Each wall is flat, endless, passes through zero and stands at right angles to its row. A trip goes straight from one point to another. Which walls does it cross, in order?

Walls:
(1): [  8 -11]
(2): [ 23 -84]
(3): [ 7 62]
(4): [44 19]
(5): [46 12]
Trips:
[11  1] to [ 33 -14] => 3
[ 6 60] to [64 19] => 1

Walls:
(1): [  0   4  -3  18 -18 -18]
(2): [-49 -33 -29  15  54 -13]
(3): [ 36  12   6  77  -9 -41]
(4): [-45 -19  19   4   3  39]
Trips:
[ -2  -9  31  27 -87 -59] to [ -7   5  -9 -29 -41 -47] => 3
[-41  25  -3 -13   6 -77] to [ 30  29  10  44 -14  34] => 2
[  7 -36  33  35  -7  55] to [-25  41  -2 -18  40  18] => 3, 2
[ 37  33 -52 -11  17 -16] to [ -2  36  28  -3   0 -47] => none
[ 12  16 -80   0  31  17] to [ 91 -32  15 -14  13  26] => 2, 3
[ 28 -23   0 -85  -9 -54] to [  9 -60  45  34 -17  18] => 4, 3, 1
[-25   2  -7  22 -15 -54] to [ 12 -25   0  21  72  33] => 4, 1, 3
[-12 -10  44 -39  -8  -5] to [-22 -55 -17 -37 -69  11] => 1

Walls:
(1): [-26  43  35 -47 -90 -26  27  69  21  -2  13  -5]
(2): [ 26 -72 -14 -24 -33  15 -33   8 -25 -47  27  13]
(3): [-29  16  28  31  51   5  -5  36   6 -53  96 -13]
(4): [ 35  25 -71   1  31   4 -21  27  14  51 -25  69]
(5): [-48   4  31  -7 -23 -38 -52   3 -60 -16  22 -43]
(6): [-43 -25  73 -22  14 -28  48  15  33  37  -2  41]
Trips:
[ 34 -21 -24 -29  -9  -1 -38 -47  60  35 -42 -42] to [ 16  14  33 -45  26  25 -39  -1  45 -56  44 -36] => 2, 4, 3, 5, 1
[-14   7  -2   2  55  24  38 -23  26  -7  20  44] to [ 56  30   9 -18  52   7  78  59   2  73  36  71] => 1
[ 26 -10 -36 -71  44 -44  14  46  37  37 -34 -28] to [-46  50  58  64 -24  11  -8  25  -9 -45  22  16] => 3, 5, 4

Walls:
(1): [ 34 -36  -4 -43  94  30 -20   1   5 -16 -42 -15  25  13   8  66  19  40
  27 -25]
(2): [ -9  17  35  12  43  -1  43   2  78 -16   2  -1 -29   2  13 -15   4  38
  25  17]
(3): [  8   0  -3 -63 -77 -35  58 -11 -40 -27  10   2 -52 -13 -57  56 -35  -7
 -23 -24]
(4): [-50   4 -17  48 -37 -13 -64 -19  18 -25  38  -7 -13 -22  20 -12 -64   1
  47  38]
(5): [-47  35 -57  -9 -39   2 -20 -10  19 -19   9 -41   5 -11 -13  36 -79 -25
  23 -25]
(6): [-28  23 -20 -15 -27  -6  20  16 -38 -14   3  37 -17 -12  18 -23  43  -2
  42  22]
(7): [-50 -19  38 -25 -38 -51  -5  41 -12 -40 -16  -2   8  41 -22   7 -13 -13
 -34  64]
Trips:
[-30   3 -25  -4   1 -32 -28 -11  15 -51  13 -36 -54 -57 -11 -11   6  -9
  -8  76] to [ 13  31 -47 -29  24  -3  46  63   2 -24 -14   2  18  35  -1  14  -9  65
   5 -15] => 1, 4
[  3 -20 -34  45  57 -17 -44  18  38  -3   7  22  26  25   3  28 -25 -20
  -8 -44] to [ -6  27 -60  34  25 -78  -8  -2  12 -16 -31 -41  29  10  -9 -20  22  38
  -2   4] => 2, 7
[ 16  -7 -31 -21 -50  24 -13 -51  17 -57 -32 -37   6 -24  14 -45  41   6
 -54 -51] to [  5   0 -58 -13   1  53  19  40 -12 -28  -4  -7 -16  18   5  12 -47   7
  23 -29] => 1, 6, 4
[  14   70   18   41    1    1    2   18   -8  -38   55 -121   -9  -11
   -3  -10  -24  -29   24   -5] to [-52  12 -23 -42  53  58  11  26  39  -7 -26  29  30 -21 -34  -3  13  11
 -59  28] => 7, 1, 4, 5
[-74  12  38 -11   1   4  -3  55  30  51  23 -10   5  46  35 -18 -20  29
  11  -1] to [ 10   0 -33  35  -9  38 -25  11  38 -45  22  61 -18 -10  -1   2 -18  34
  46 -10] => 7, 1

Walls:
(1): [ -4 -39 -24  15   1  -3  40   6  53  83 -16  39  36  49   2 -30   2 -16
  71 -55  10  -8 -11 -20   2 -39 -38  20  40  64 -14   1  21  29 -61  37
  45 -25 -44  23  53 -35   4  32  26 -49 -39  42]
(2): [-16 -12  16  22 -18  17 -45  65 -12  -9  -4  36  24 -27 -30  30 -49  -3
 -22   7  11 -12  40  33  33  -5 -12 -61  -3 -68  69  -3 -52  -3  -5  32
  10  12 -17 -62 -16  14 -25  58   9  -2  36  -2]
(3): [-19  35  37 -47 -35 -28 -38  64 -20  16  42 -35  -7 -31  19 -29 -59 -44
 -11  24 -46 -17 -14 -34  -2  -6 -10   6  27 -67  55  10 -38  10 -12   6
  39  21  -9 -39  -6  22 -46  71 -32  14 -64  29]
(4): [-14   0  12  19 -32   5  59   7  25  35  27   3  58  60 -62 -15  34 -21
  26 -26   1  -1  11  -3 -56 -14 -36 -11  22 -10  -4 -31 -16 -37  12   4
  14  -9  21 -63  58  13  30 -46  26  31 -53  48]
(5): [ 12  14   5 -31 -81   8  93 -19   5 -24  21 -10 -12  -1  89  34  13  -3
  38  21  29 -41 -11   7 -22   3  -8  17  27 -85 -58   1 -24  84 -30   4
 -25   3  21 -14 -16 -27  58 -35  31  65  53  10]
Trips:
[ 24 -37 -90   2 -21  27  -7  22 -28 -23  16  30 -21  40  24   0 -38  35
 -24 -16 -15 -57 -25  -8  89   7  18 -60  27   9  27   9   3  20  16 -28
   9 -51 -28  -1  11 -83  -7 -68  37 -52  17 -32] to [-13 -20  95  40 -28  39  38  34  16   1  24 -31 -12  -7 -26 -38 -48  26
   7 -52  69  -3   0  30  17 -13 -25  -6 -53 -12   5  37  42 -44  45  17
  39 -34  39  23 -67  57 -25 -37  -5  43 -22  48] => 5, 1, 4, 3
[-52 -85 -24  30 -44  61 -26  30  -7  27  -4  32  -4 -17 -25  12  -1  -4
  57 -27  12   2  54   9 -13  91  18  44 -31  10 -12 -27  21  23 -12   1
  46 -12  29 -14  19 -13  -3   3 -10 -68  12  39] to [  6  -3 -65 -70 -30  -9  18  23  30  41  45  26  21  12 -11  38 -33  73
   1   7  47 -18   0 -14 -60 -63   0  -4  23 -66 -14 -16 -34 -42 -11  51
 -14  11  73 -57  20   5 -31  39  13 -12  75  -1] => 5, 3
[  16   -8   33   76  -51  -57   -3   49  -44   16   35  -24   -7   38
   45   26  -11  -19   50   -3  -17   14   58    9   -5  -82    3   17
 -101  -15   -1   43   47   -5  -52  -25  -12   -6   34  -54   28  -37
    4   20   61   51   -1   -3] to [-31  14 -65  26 -35 -39  11   6  -4  24 -14  42  57  -2 -34   3  24 -21
  45  -4   4  37  24  58 -29  52 -13  42  13 -16 -23  25  31  20  55  30
  75 -34 -44  45  22 -32  58  46  59   0  30 -18] => 3, 2

Walls:
(1): [-20 -19  17  23  31   0   9  38 -21 -42  12  17  30 -36 -32 -12 -10  40
   5  -9 -15  39   6  -5 -23  -2   1  49 -16 -22  13  59  18  -2  58  41
  35   3 -63  72   2 -27 -57 -12  25  43   1  -9]
(2): [  3  -9   5 -17  -6  11 -18 -26  -2  18  40  17 -21  35  47  36 -43 -36
  33  -6  -5   8 -21   1 -33  27   3  26  29  43  -7   0 -11  66  24  -2
 -12  15  34  -5  26  35   3  17  -8  84 -33  -3]
(3): [ 23  28   7  43  -8 -12   3  10  17  -9 -18 -25  14   2  61   4  16 -16
  26 -20 -78  37  27   9 -14 -12   3 -16   3 -16  35 -41  14 -27  27 -23
  55  95  68   5   2  36  11   6 -33  50  31  33]
(4): [ -3 -27  39 -50   1  19 -17  -7 -50 -15  27  36 -16   5 -45 -50  -9  -9
  37  13 -10  -1  -3  38 -17 -33 -14   9  -4 -53 -16  48  -8   6  60  -1
 -55 -35  -4  -8  10 -32 -17  16 -20 -41   0 -14]
(5): [ -8 -27 -20   7 -26  14  29 -22 -14 -12  24 -27  59 -31 -54  61  19 -31
 -38  14 -13 -35 -38  21 -38  -5 -21 -15   1  21   5  47 -13 -77  13 -46
   9 -17   6  18  19  30 -24  25  13  -6  14 -26]
Trips:
[ 32  19  16  24   9  -4 -34 -22  45 -17   4 -27 -58 -22 -34   6 -12   9
  -5  61   2 -18  63 -13   5  25  -3  -5 -48  10 -39   9 -54 -26  11  -4
 -53  31 -41  -7 -31  17  -1 -10  32  -9  19 -12] to [-21 -29   6   1 -26   6  -6   6  21  37  21 -25   3 -55  27  84  25  10
  46 -24 -27  51  -8 -47  -3  37  11  14  -3  -3   8   2  12  15  31 -35
 -12  64  -6  -1  12 -16 -13 -25  22 -33 -92  -7] => 4, 1, 5, 2, 3
[  1  54   2  45   0  -6  60  18  62  -8  14   3   9 -30  36  -6   9   1
  -2  -8  50  15 -21 -30  -3 -97  11  15  22  59 -10  19  13 -67  50  31
  43  18 -34  12 -63  -9  22  16  19 -51  -2  59] to [  8 -15 -26  31 -26  -1   7 -77 -25   3 -33 -31  22 -30 -40  20  13 -39
  -9 -33  83  10 -35 -36   2  36   1  30  19  -5  -5  13   8 -62  75  12
 -20 -46  -1   3  52   9  11  46 -19 -53  29 -33] => 3, 4, 1
[ 22  17   5 -59   1  72   4 -19 -30 -20  91  84 -16 -13  19  46  42 -33
  22  -4 -48  25 -14 -36  32  -4 -45 -46 -18  57  31  62  13 -14  -3  20
  22  -4  20  24  36  13  29  -2  28  52   7 -24] to [-24 -26  67 -35  16 -24 -10  84  17 -12  78 -25   7 -29 -89   2 -18   7
 -75  17  28  15  -2  23 -50  14 -71  60  11   7  31  33 -15 -28 -30  52
 -11 -24  -1 -45 -14  -1  -4   8  11  38  -2 -59] => 3, 2
[ -4  12   9  16  -3 -36 -16  83   9  50 -71  13  26  21 -17  12  26 -72
  32 -60  -9  56  56 -86  36   0 -16 -10  32  58  39   8  28 -29  -6 -20
 -37  19 -30  16  37  31 -70  31 -12  19   7  43] to [ -9 -10  14  -2 -18 -56  23  53  -4  21   1 -23 -24 -21  13  23  72  32
  47 -18  18  25  67  -2  18  51  32 -31  -2  51 -19 -48 -49  16  10  18
  52 -25 -36  40  -1  17 -11   0 -11  91 -42  55] => none
[ 38  10 -14  12 -56  24  13 -22 -14 -69  46 -30  15  37 -19  28  10 -20
  31  46 -45 -15   6   4 -57   1   9   0   5 -38 -10 -36  -3  57  13 -56
  -5  35   8  -1  40   0   8   2 -41  83 -10  19] to [ 19 -19  40  13 -28  -7 -12  21  20 -10  26 -10 -21 -15  13 -25 -16  -3
  37 -33  32  28 -10   3 -24   7   9 -24  50 -29   1   2   4 -21 -22 -49
 -22  44 -20  11  11 -23   6  25 -13   3 -13  26] => 5
[  3  -3 -49   8 -21 -20 -17   6 -59   5 -25  20  13   9  44 -32   8  -2
 -14 -26 -30 -15  32  14 -19   8   8 -36 -13 -17  29 -23  14  -9 -24 -54
 -86  24 -27  18  -5   0  -4 -50 -10   5  41  76] to [-29   2 -14  23 -46  23 -23  -3 -18  25 -45 -10  19  43 -26  12  31  -5
  23   9 -15   7 -35 -25 -12  76  39  49  24 -41  34 -59  44 -17 -31  -2
   1  33  18 -20   2  11 -30   9 -47  -5  -8 -32] => 2
[-64   6 -46  -3  -1  36  11  30  35  20 -28  38 -32  26   4  -9 -40 -25
  27  -3 -92  12 -47  16  14   6 -18   2  -2  28  12 -43 -15 -37   6 -21
  28  24  -8 -67 -12  -8  -6  -2 -33   8  28  21] to [  43  -17   -7   -2  -80  -53  -26   -8   26    5  -29   -4   14  -58
  -15   32    5   -3   36  -17   16 -121   29   28  -37  -41    1    8
  -30  -15  -12  -25    4  -19   44    1   -8  -24  -31  -27  -72  -32
  -62    9   -2  -37  -58  -12] => 5, 2, 4, 3
[  0  37  25 -38 -15  18  -7 -17 -28  45  43 -12 -30 -41  30 -26 -15   0
 -18  39  26  35  20   9 -30 -12   5   9  -5 -12 -43 -30 -24 -33 -27  36
  -8 -30  -7 -14  35  -8 -15  19 -37  -3  35 -65] to [-50 -61 -28   0 -56  -9  19  21 -26  19  10  17  30 -67 -50  -2  12 -12
 -27  18 -11 -19 -26 -14  34  49  -6  27  31 -17 -24 -81  55  69  59 -40
  21  -3   5  -8  30  82  38  34   8   3  -1 -23] => 5, 4
[-56  64  23  58  -4  -1  27 -70 -30  -6  57 -32  25  10 -31 -31  12   7
   4  38 -39 -75 -15 -32  44 -24  -6  51   7 -16 -23 -37   6 -13  38  15
 -23 -23 -14  24 -72 -36  21  26  14  10 -25   5] to [-23  -7 -18   5  27  18  15  26 -22  35 -10  15 -25   1 -26 -31  14  -3
 -33 -33  45  34  38  48  51  33  22  37  45 -45  22  10  61  25  25 -28
 -43  21  13  28   1 -18  14 -34  13  11 -19 -78] => 5
[-20  38 -12  23  -1  -6 -35 -51 -19  16  52  30  14 -23 -32   6 -71 -87
 -56  -6  20   2   0  -3   9  51  21 -25  25  22  -3 -10  29 -55  54 -13
  36   7 -45  10 -12  12 -14 -47  -4  36   0  28] to [ 56  19 -25   7 -27  36 -34 -51 -45 -33   8   8  34  33  17  33   6  21
  -2 -53 -15 -10  20  34 -31 -33  62  -8  46   4 -44  60 -43  45 -18  66
  34  -4  -4  -8 -54   5 -38  41  60  13  -4 -17] => 3, 4
